Every row gives one point. Each copy is the shape, with its points in the same order, turned, moved and blurred by noise. Say if it was mirrored as well.

Shape (6 x 3)
[[-0.04  0.06  0.30]
 [-0.43  0.09  0.26]
 [ 0.27 -0.28  0.06]
 [-0.09  0.62 -0.14]
 [-0.21  0.03 -0.15]
 [ 0.29  0.43 -0.15]]
Copy 1 (6 x 3)
[[ 0.04 -0.24 -0.26]
 [ 0.23 -0.12 -0.59]
 [ 0.20 -0.12  0.23]
 [-0.41  0.28 -0.49]
 [ 0.18  0.20 -0.28]
 [-0.43  0.13 -0.06]]
Copy 1 is: only turned
Copy 2 (6 x 3)
[[-0.42 -0.40  0.03]
 [-0.57 -0.10  0.23]
 [-0.02 -0.26 -0.36]
 [ 0.00 -0.13  0.61]
 [-0.25  0.06  0.09]
 [ 0.26 -0.28  0.33]]
Copy 2 is: only turned
Copy 3 (6 x 3)
[[ 0.07 -0.02 -0.26]
 [-0.21  0.26 -0.08]
 [ 0.15 -0.49 -0.02]
 [ 0.46  0.48  0.10]
 [-0.02  0.08  0.19]
 [ 0.66  0.08  0.08]]
Copy 3 is: mirrored
Copy 4 (6 x 3)
[[-0.20 -0.08 -0.10]
 [-0.19 -0.16 -0.51]
 [ 0.01  0.33  0.12]
 [ 0.08 -0.65  0.00]
 [ 0.16 -0.18 -0.28]
 [ 0.17 -0.40  0.32]]
Copy 4 is: mirrored

Shape (6 x 3)
[[ 0.05 -0.09  0.45]
 [-0.49  0.27 -0.24]
 [ 0.48  0.12 -0.02]
 [ 0.10  0.47  0.18]
 [-0.07 -0.26  0.02]
 [ 0.25  0.02  0.13]]
Copy 1 (6 x 3)
[[ 0.35 -0.15 -0.06]
 [-0.57 -0.23  0.08]
 [ 0.07  0.26 -0.52]
 [-0.10 -0.28 -0.49]
 [ 0.04  0.15  0.13]
 [ 0.13  0.11 -0.29]]
Copy 1 is: mirrored
Copy 2 (6 x 3)
[[ 0.37 -0.10  0.38]
 [-0.29  0.41 -0.20]
 [-0.21 -0.36  0.55]
 [-0.21  0.19  0.54]
 [ 0.16 -0.17 -0.03]
 [ 0.02 -0.20  0.41]]
Copy 2 is: mirrored
Copy 3 (6 x 3)
[[ 0.16 -0.04  0.34]
 [-0.60  0.15 -0.26]
 [ 0.42  0.43 -0.24]
 [-0.03  0.50  0.05]
 [ 0.14 -0.17 -0.23]
 [ 0.28  0.25 -0.08]]
Copy 3 is: only turned
Copy 4 (6 x 3)
[[ 0.19  0.28  0.40]
 [-0.49 -0.22  0.17]
 [ 0.47 -0.18  0.01]
 [ 0.15 -0.25  0.48]
 [-0.05  0.24 -0.14]
 [ 0.30  0.03  0.15]]
Copy 4 is: mirrored

Shape (7 x 4)
[[-0.01  0.04 -0.30  0.30]
 [ 0.71 -0.09  0.33  0.08]
 [-0.25 -0.27 -0.01  0.17]
 [ 0.19 -0.16 -0.21 -0.04]
 [ 0.67  0.27  0.43  0.01]
 [-0.28  0.14 -0.40 -0.14]
 [-0.25 -0.23 -0.25  0.04]]
Copy 1 (7 x 4)
[[-0.16 -0.08  0.09  0.13]
 [ 0.54  0.59 -0.03  0.15]
 [-0.31  0.16  0.07 -0.21]
 [ 0.10  0.10  0.25 -0.04]
 [ 0.67  0.46 -0.33  0.12]
 [-0.11 -0.38  0.13 -0.30]
 [-0.29  0.03  0.23 -0.22]]
Copy 1 is: only turned
Copy 2 (7 x 4)
[[-0.22 -0.05  0.17  0.20]
 [-0.19 -0.06 -0.53 -0.51]
 [ 0.24 -0.23  0.12  0.17]
 [-0.05  0.00 -0.26  0.21]
 [-0.17  0.30 -0.30 -0.67]
 [-0.02  0.26  0.27  0.52]
 [ 0.14 -0.08  0.10  0.43]]
Copy 2 is: mirrored

Shape (11 x 6)
[[-0.01 -0.11 -0.17 -0.27  0.04 -0.18]
 [-0.13 -0.47 -0.11  0.25  0.13 -0.20]
 [ 0.05  0.16  0.33 -0.10  0.28 -0.21]
 [ 0.29 -0.21 -0.42  0.28 -0.11  0.20]
 [ 0.29  0.30 -0.53 -0.18  0.06  0.08]
 [ 0.36  0.03  0.39 -0.10  0.16  0.15]
 [ 0.13  0.34 -0.66 -0.12 -0.10  0.19]
 [-0.03 -0.18  0.46 -0.48  0.16  0.14]
 [-0.14 -0.37  0.79 -0.02 -0.24 -0.32]
 [-0.15  0.48 -0.52  0.01  0.11  0.26]
 [-0.07 -0.41 -0.20  0.26 -0.04  0.06]]
Copy 1 (11 x 6)
[[ 0.09  0.12  0.13  0.00  0.15  0.08]
 [ 0.20 -0.13  0.10  0.04 -0.33 -0.25]
 [ 0.06 -0.20 -0.10 -0.47  0.15  0.27]
 [-0.18  0.24 -0.25  0.40 -0.31 -0.03]
 [-0.01  0.21 -0.32  0.43  0.34  0.33]
 [-0.23  0.03 -0.18 -0.40 -0.14  0.46]
 [-0.20  0.21 -0.29  0.56  0.39  0.18]
 [-0.13 -0.01  0.36 -0.40 -0.01  0.54]
 [-0.23  0.02  0.37 -0.91 -0.19 -0.13]
 [-0.24 -0.24 -0.22  0.55  0.47  0.14]
 [-0.13 -0.07  0.10  0.19 -0.34 -0.20]]
Copy 1 is: mirrored
Copy 2 (11 x 6)
[[-0.02 -0.17 -0.39 -0.05 -0.16 -0.01]
 [ 0.10  0.20 -0.15 -0.26 -0.34 -0.49]
 [ 0.15  0.06 -0.01 -0.22  0.11  0.23]
 [-0.11  0.22 -0.08  0.41 -0.41 -0.39]
 [-0.26  0.03 -0.35  0.42 -0.44  0.24]
 [ 0.25 -0.04  0.27  0.11 -0.04  0.23]
 [-0.54  0.04 -0.38  0.48 -0.42  0.12]
 [ 0.15 -0.44  0.18 -0.24 -0.02  0.21]
 [ 0.20 -0.17  0.18 -0.31  0.62 -0.31]
 [-0.71  0.18 -0.29  0.19 -0.39  0.32]
 [-0.12  0.12  0.03  0.01 -0.27 -0.51]]
Copy 2 is: mirrored
